Rows are points. To make a cloud, some directions were put in groups of two or more. Within a group, all points are equally far from the middle, so they leave a hole (a ring in 2 directions, a hollow ball in 3). The other directions are filled evenly. Then the cloud was stretched, turned, moved and blurred a little. How many holes are there, and how many directions does each take, smallest first?
In the rows, zero is written as 128.

Cloud, 13 rows:
[[167 196]
 [ 91 100]
 [115 140]
 [168 204]
 [155 211]
 [ 87  70]
 [115 152]
 [ 53 162]
 [172 157]
 [143 154]
 [138 170]
 [146 125]
 [ 70  74]]
Holes: 0

Cloud, 20 rows:
[[189 202 141]
 [183 201 139]
 [ 97 126  83]
 [137 119 182]
 [ 88 119  87]
 [181 135 157]
 [ 55  69 116]
 [ 97 178 124]
 [ 63  85 106]
 [113  73 141]
 [112 203  80]
 [102 191  98]
 [104  61 151]
 [131  79 162]
 [157 118 174]
 [164 225 111]
 [208 165 143]
 [ 97 169  69]
 [ 81 164 127]
 [168 161 161]]
Holes: 1 (2)

Cloud (22 x 3):
[[ 63 141 124]
 [154 138  78]
 [100  68 187]
 [ 56 151 144]
 [163  68 132]
 [144 198 121]
 [ 74 140 108]
 [105 195 181]
 [ 85 127 206]
 [ 85 202 138]
 [161 114  81]
 [125  41 129]
 [135  71  88]
 [158 171  98]
 [ 85 170 105]
 [102  63 184]
 [169  89 100]
 [150 119  76]
 [ 99  72 191]
 [ 66  77 160]
 [ 57 166 163]
 [ 90 124  92]]
Holes: 1 (3)

Cloud, 27 rows:
[[115 108  96 216]
 [150  68  62 135]
 [129 174 100 199]
 [ 99 166 171 169]
 [141  72  61 172]
 [102 130  72  93]
 [128 144  32 190]
 [119  59 109 120]
 [123 122 193  99]
 [104 151 158 196]
 [ 78 107 161 121]
 [ 97 109  32 123]
 [139 176  81 134]
 [124 164 191 155]
 [ 88 151  59 197]
 [136 152  94 213]
 [128  97  35 195]
 [107  94 156 179]
 [ 87 118 143  91]
 [187 107 135 140]
 [ 83  80 125 117]
 [113 125  79 220]
 [156  67 110 144]
 [136  66  94 170]
 [125  80 164 106]
 [104  68  66 172]
 [102  67  53 145]]
Holes: 1 (4)

Cloud:
[[100 137  99 136]
 [162  77  81 202]
 [ 63 102 175 123]
 [ 81  96 148  73]
 [146  87 167 188]
 [ 91 108 130 204]
 [119 181 208 119]
 [163 193 131 171]
 [ 94  73  71 178]
 [ 76  88  82  94]
 [110  69 128 164]
 [ 90  79 170 127]
 [ 66 106 206 112]
 [213 182 186 109]
 [ 88 111 187  97]
 [125 173 172 184]
 [153 112  83  46]
 [146 111 214 136]
 [169 109 217  44]
 [131 175 144 146]
 [ 78 144 134 169]
 [127 106 104  59]
 [109 124  63 147]
 [159  73 166 139]
 [119  77 182 115]
 [184 156 137  63]
 [187 174 135  56]
 [ 99  92 201 122]
 [ 82  72 143  94]
 [134 158 190 151]
 [158  70 183  74]
 [130 154 117 104]]
Holes: 0

Cloud, 49 rows:
[[127 121 110 157 149 189]
 [132 120 117  82 137 200]
 [ 92  83  82  67 155 116]
 [122 150 170 172 176 167]
 [167 124 158 160 188 157]
 [130 118 125  64 184  99]
 [ 95 113  64 160  98 123]
 [127 157  71  76 185 150]
 [ 99  98 149 200 123 180]
 [124  71 137 136 149 172]
 [ 90 103 153 208  77 170]
 [ 53 161 110  97 187 165]
 [129 131 108 179 209 122]
 [123 169  63  71 149 135]
 [ 83 184 116 151 153 134]
 [135 127 151 117 192 175]
 [132 158 137  74 249 111]
 [126 150 139  70 161  77]
 [ 83  94 139 203 110 135]
 [106 127  80  59 112 106]
 [185 125 131  99 157 125]
 [121 152 178 161  99  90]
 [106 162 126  66 169 157]
 [141 111 130  70 125 106]
 [ 96 130  90 183 115 171]
 [121 132  83 172 102  96]
 [ 92 131 162 171 160 173]
 [140 101 148 158 191 130]
 [ 87  73  95  99 150 103]
 [ 56 123 135 181 146 147]
 [135 105 123  74 178 137]
 [108 158 135 173  71 151]
 [119  97 170  85 107 117]
 [163 174 141 142 164 174]
 [ 91 109 157 181 187 143]
 [105 163 108  57 192 151]
 [102 147 141 206 145 135]
 [ 94 117 184 134 154 101]
 [140 160 150  82 172 160]
 [146 103 143 186  78  92]
 [118 161 156 186  87 119]
 [ 89 118 164 103 118 107]
 [ 69 111 132 118 224 164]
 [ 85 119 153 183  55 148]
 [126 120 158 115 235 100]
 [ 98 130 163 141  59 127]
 [128  69 133 117 100 116]
 [104 185 149 163 165 129]
 [185 152 113 115 165 147]]
Holes: 1 (4)

Cloud, 46 rows:
[[219  84 164 207 157 163]
 [131 135 153 170 217 114]
 [194 158 197 141 115 177]
 [162  85 106 134  66  62]
 [147 154 153 129 237 150]
 [189  92 135  61 146  65]
 [101  94 126 116  85 131]
 [105 104  79 126 123 171]
 [ 56 138  80 161 149 118]
 [ 88 141 113 113 232 108]
 [131 148  81 132 166 192]
 [133  95  88 153 128 185]
 [103 111 145 119 116 173]
 [154  77  99 123 168 116]
 [186  74 142 177 106 177]
 [203 125 186 187 119 106]
 [136  60  76 135 102  56]
 [144  98 176  95 144  48]
 [113 141 164 118 203 100]
 [121 127 129 230 100 138]
 [143  71 164 119  80  88]
 [218  70 170 193  51 157]
 [147 132  56 135  86  76]
 [ 90 146  37 141  88  96]
 [ 96 180 108  96 155  81]
 [170 177 118 100 208  64]
 [135 183  83 142 153 101]
 [110 111 116 148 151 130]
 [176  84 184 182 111 127]
 [133 131 174 131 120 165]
 [175 121 185 136 118 210]
 [ 86 160 125 128 208 172]
 [105 141 226 178 158 152]
 [160  54 147 104  83 127]
 [128  99  83  34  83  99]
 [105  97 123 114 105  65]
 [153  61 162 119  84 157]
 [162  68 209 157 120 133]
 [127 104 117 163 103 178]
 [120  87 124 143  34 127]
 [117 116  75  92  59  96]
 [141  43 102 114 112  82]
 [115  97 117 175  85 182]
 [212  62 160 191  60 127]
 [117 157  38  34 194 115]
 [ 47 127  28  44 182 158]]
Holes: 0

Cloud (79 x 8):
[[ 40 149 140 106 188 158 137  52]
 [180 215 153  72 101 105 141 184]
 [ 85 155 170 160  57  79 118 119]
 [103 196 221 108 114 136 103  69]
 [160 111 137 155 154 136 215 180]
 [138 146 138 132 183 146 109 183]
 [156 114 120 163 142  79 199 150]
 [ 44  70 102 147 127 117 115  76]
 [211 188  64 181 152 194 158 183]
 [103 134 151 108 126 199  72  81]
 [135 175  98 183 105 105 166 132]
 [121 232 111 100 183 127 110 145]
 [121 130 105 110  89 132 107  76]
 [110  81 138  27 145  68  97 141]
 [ 35 151 145  35 113 117  66 138]
 [ 97 153 179 166  45 101 152  99]
 [159 179 114 194  71 174 148 144]
 [ 75  92 145  86 141 141  58  94]
 [130  80  56 206 168 112 165 162]
 [ 80 128 205   8 100  80 112  72]
 [210 118 186 171 119 149 173  90]
 [159  44  81 168 142 125 205 115]
 [ 68 107  98  84 181 135 122 124]
 [215 140 159 147 139 148 179 124]
 [ 82  78  98 208 136  63 147 124]
 [136 192 208  84 169 152  94 126]
 [106 154  89 100 172  82 131 163]
 [ 93 186 124 112  68 157 140 126]
 [145 153 143  62 121 178  65  94]
 [185 188 140  90 104  91 125 153]
 [ 86 161 103 131 175  96  67 218]
 [141 134 136  32 108  98 130 115]
 [ 41 228 165  14 138  99  43  95]
 [101 103 113 186  78 130 128 162]
 [129 191 165  71 134 236 116 153]
 [108 114 175  48 195 169 141 130]
 [120 154 118 150 104 175  86  63]
 [ 41 124 108 138 142 139 134  32]
 [138 213 182 113 112 114  87 138]
 [ 38 152 101  93 116 121 108 114]
 [132  99  57 131 158 158 114 201]
 [101 145 120 198 113  92 191 119]
 [ 67 167 190  69 100 106  89  51]
 [165 104 139 172 172 122 188  95]
 [ 90 152  77 153 130 132 163 124]
 [ 41  99 176  71 184 119 102 102]
 [144 162 125 175  79 161 115 140]
 [155 129 197  52 144 196 125 148]
 [ 53 187 145 188  91 106 115  66]
 [106 127 155 181 100  70 199 112]
 [162 124 149 182 181 135 128 139]
 [222 169 182  79 150 117 138 140]
 [162 199 167  88 141 146 166 151]
 [145 143 108  46 152 128 166 157]
 [108 139 143 110 113 120  52 105]
 [ 77 114 128 180  65  97 118 109]
 [126 124 111  87 217 155  71 151]
 [120 161 104 146  68 154 109 176]
 [217 121 120 226 129 181 203 136]
 [152 178  94  49 132 142 106 118]
 [ 57 126 140  43 193 126  67 149]
 [ 66 133  62  25 159 118  51 113]
 [123 121 161 189 101 124 131 182]
 [ 55 152 194 138 104 147  67  64]
 [159 160 207  81 180 138 147 164]
 [ 97 109  65  98 214 187 101 140]
 [ 89 110  86  55 151 107 106 153]
 [145 114  35 157  90  93 110 181]
 [222 164  54 174 152 195 116 189]
 [138 126 115 224 151 144 220 147]
 [123  98 113 131 172 190 169 156]
 [164 117 155 175 158 167 198 145]
 [ 88 120  88 185  96 125 203 142]
 [186 169 195  21 109  92 112 118]
 [102  95  72 156 124  93 142 177]
 [ 80  75 115  93 139 161 139 143]
 [105 139 205  90  67  56 106 165]
 [ 45 125  82  75 166 126  98 129]
 [105 129  98 210 199 175 153 106]]
Holes: 1 (3)

Cloud (86 x 8):
[[143 201  77 128 182  89  85 134]
 [112 221  79 107 129 126 174 179]
 [188 114  82 154 171 167 139 128]
 [143  85 123 159 152 217 190  84]
 [121  69 136 164 125 165 143 151]
 [ 91 161 168 148 140 110 163  45]
 [117 171 181 127  60 109 151 135]
 [126 110 111  98  92 182 120 128]
 [105 174 117 150 151  59 136 162]
 [134 187 193 164 144 177 108 156]
 [182 125 170 129 115 211 180 139]
 [ 85 116 137 183  96 184 143  99]
 [ 54 172 101 165 168  66 129  89]
 [128 127 216  88 188 134  98  77]
 [135 166 126 220 111 141 155 107]
 [ 85 143 118 203  74  95 139  68]
 [138 249 114 142  89 113 121 154]
 [117 150  90  87 146 182 142 169]
 [125 184 140  95 217 130 123 100]
 [180 152  83 150 140 122 121 175]
 [ 43 126 156  97 137 141 146 113]
 [128 135 109  94 133 208 141 156]
 [165 184 189 180 171 162 106  93]
 [100 189 185 142  92  73 103 126]
 [159 100 121 166 103 119 122 137]
 [151 244  88 136 127 100 107 176]
 [ 96  85 155 144 168 156 131 158]
 [ 87 164 156 106 177 176 196 166]
 [ 90  87 101  98 190  96 152  80]
 [165 208 104  83 116 109 137 220]
 [151 157 171 186 150 158 108  63]
 [167  97 169  71  99 173 119 125]
 [ 93 192 150  64 159 118 129 123]
 [101 180  59  96 136 141 184 165]
 [165 163 189 123  66 155 140 165]
 [107 122 127 149  77 101 198  59]
 [139  71 204 131 160 165 147  85]
 [130 226 123 129 104 128 196 177]
 [177 100 150  64 137 172 101  99]
 [141 123 117 182 112 183 116 112]
 [116 165 217 158 173  91  97 118]
 [103 114  71 104 168  95 162  80]
 [ 84 206 101 121 141 132 211 166]
 [106 201 172 104 161 174 158 130]
 [166 130 104  71 140 103 155 146]
 [142 115 177 189 149 184 195  89]
 [129 104 207 171 143 132 161  73]
 [177 193 188 106 100 117 152 140]
 [130 170 187 112 135 193 143  99]
 [141 179  64 158 170  96 146 105]
 [114 151 176 164  70  97 113 116]
 [128 153 199 142 116 152 198 122]
 [102 182 127 124 153  64 123 179]
 [111 124 129 167  99  93 179  40]
 [ 54 187 152 146 137 149 154 129]
 [189 191 130 182 139 133 145 104]
 [146 186 170 112 230 160 116 113]
 [120  38 142 143 168 136 122  83]
 [133 144 189  92 101 182 114 102]
 [131  39 143 124 122 165 180  83]
 [109 185 177 178 177 146 102 107]
 [ 74 104 160 143 158 138  86  91]
 [106 166 183  57 155 117  64 158]
 [138 136 185 175 121  87 109  72]
 [ 74 148 194 107 126 135  97 118]
 [114  93 188 196 147 159 141 114]
 [ 87 200 136 184 144  92 164 156]
 [182 108 117  85  98 129 139 111]
 [149 165 113 175  70 149 168 171]
 [174 169  74 114  93 171 159 198]
 [133  66  82 142 148 174 166  62]
 [165 124 141 151 105 123 123  48]
 [156 195 154 122 102 119 139  74]
 [101  96 158 159  77 141 109  93]
 [158 130  98  82 102 142 155 199]
 [124 147  56 115 121 168 154 177]
 [139 168 150 191 139 155 191  77]
 [163 150  79 129 209 137 114 142]
 [202 172 114 108  89 203 124 188]
 [167 114 120  78 192  96 113 130]
 [156 140 155 173 121 130 200 102]
 [168 158 118 124  66 122 139 185]
 [184 168 111 133  71 175 158 189]
 [129 177 224  99 148 137 156 139]
 [110 101 173 183 156 179 140 139]
 [157 151 220  78 210 153 122 143]]
Holes: 3 (2, 2, 3)

Cloud, 104 rows:
[[ 81 150 111 170 171 112 119 135 100]
 [148 178 133 157 130  94 126  85  42]
 [139 115 143 164 105 141 235  76  84]
 [ 85 107 128 161 157  88 102 150 213]
 [ 58 195  64 156 203 101 119 131 180]
 [110  95  55 156 140 136 112 169 100]
 [105 208 142 101 107 121 112 102  98]
 [159 108 115 226 108  69  94 109 198]
 [131 102 146 132 134  18 140 145 130]
 [152  94 145 158  69 161 144  55  69]
 [ 68 164 142 118 118 187 130 116  57]
 [150 152 145 149  61 117 183 125 119]
 [137 111 119  59  62 119 159 103 124]
 [156  66 145 139 106 145 147  59 156]
 [116 116  80 181  99 101 130 170 109]
 [ 83  79  94 132 172 169 134  92 133]
 [ 78 140  65 173 159 111 112 172 166]
 [ 58 178  62 195 132 128  99 153 131]
 [123 128 144  94 175 135 128 135  86]
 [ 80 176  86 151 131 124  40 110 167]
 [ 85  86 146 143  96  67 120 135 158]
 [136  90 125 177 122 112 139  96  85]
 [ 88 156  35 124 203 156 155 142 106]
 [161 131 109 147  91 145 133  83  50]
 [168 114 100 156 132  99 196 117  90]
 [ 96 101 165 142 155 102 195 116 109]
 [ 73 145 157 185 124 136  81 129 142]
 [ 80 157  99 117 100 176 103  53 156]
 [116 196 128 158 118  97 123  62  77]
 [139 101 163  89 138  93 109  82 145]
 [181 119 116 168  79  97 126 144  87]
 [ 57 165 153 135 177 130 149  82  77]
 [ 86 132  49 225 129 111  72 133 136]
 [138 184  56  83 139 130 158 135  95]
 [139 118 162 198  78  75 151 114 140]
 [176  77  64 163 106 132 150 114 163]
 [137 119 112  71 155 140 150 141 105]
 [104 123 103 227  82  86 155 118 182]
 [164  84 113 132 106 154 184 112 155]
 [127 115 153 198  86  75 149  95 159]
 [152 138 140 177 111 120  88 100 131]
 [ 84 146 143 170  86 131 149 142  85]
 [111 133 166 202 143  72 158  65 126]
 [ 96 129 197 156 117 164 208 113  51]
 [115 146 175 112 110  99 154  54  56]
 [165 115 141 169 127  83  89 101 143]
 [ 92 202  82 123 101 151 120 104 137]
 [ 55 160 113 179 156 150 102  92 104]
 [ 60 178 108 159 129 189 179 122 113]
 [154 102 194 122 123  84 180 129 175]
 [ 65 142 102 125 144 126 163 143 123]
 [126 101  87 137 128  70  72  58 174]
 [ 94 197  93 132  86 218 129  35  87]
 [103 131 119 175 158 112 117  92  64]
 [134 140  62  96 126 122  95 130 134]
 [116 111 146 182 145  95 178 126 101]
 [ 83 110 142 188 100 110 138 184 188]
 [101 208 114 156  80 145 119  45  82]
 [ 81 129  74 158 128 115 103  83 105]
 [ 69 148  69 141 220 138 145  99 144]
 [ 90 142 129 150 124 162  94 103 145]
 [ 58 142  67 145  95 131  47 148 109]
 [ 98  83 121 158  85 132 122  37 129]
 [ 89 127 154 125 139 179 134 111  71]
 [ 97 151 100 201 146 140 148  92  68]
 [ 49 153 141 140 144  85 141 132 151]
 [141 154 214 176  92 101 188  69  96]
 [ 59 126 165  94  95 139 144  95  73]
 [126 184 102 108  96  69 133 128 126]
 [139 122 139  98 163 143 223  66 136]
 [ 91 120 156 161 130 170 208 139 133]
 [122 132  86 176 201 157 187 141 139]
 [190  70  64 141 163 126 153 112 145]
 [162  83 163 166  93  22 138 170 142]
 [159 103  65 188  73 137  92 111 157]
 [ 97 116 106 215  94  86  53 155 129]
 [ 69 202 142 243 141 119 129 150 118]
 [123 185 150 122 191  68 173 146 151]
 [125 108 126 135 147 153  82  64 135]
 [145 180 134 241 100  75 128 120 113]
 [113 131 158 249  68 111 147  79 149]
 [138 164 185 136  57 107 147 111 114]
 [157 128 119  74  91 103 179 133 111]
 [149 101 141 168 122  90 140 113  73]
 [ 46 161 180 123 115 100 143  65  94]
 [165 101  86 147 156 120 120  54 105]
 [152  94 120 155  29 130 197 143 116]
 [122 166  85 124  76 113 153 108 140]
 [152 130  98 119  64  92  91 134 102]
 [ 54 139 123  90 128 143 102 117 129]
 [ 65 133 182 116 120  72 180 130 130]
 [109 134  83 153  80  67 118 103 184]
 [ 89 129  67 179 144 153 150 137 102]
 [ 97 169 104 222 153 110 170 187 121]
 [ 70  78  96 138 136 182 165  93 140]
 [ 96 168  69 157  57 162 192  91  93]
 [110 120  68 147  50 173 105  49  91]
 [125 156 156 137 162 170 231 143  94]
 [128  99  76 133 151  68 110  79 124]
 [ 81 158 152 183 112 205 177 120  94]
 [ 47 140 191 132 104 108  68 121 147]
 [147 127 146 195 121 114 217  87  96]
 [ 75 120 160 138 124 107 197 151 142]
 [100 145 123 198 140  98 181 105 112]]
Holes: 1 (2)
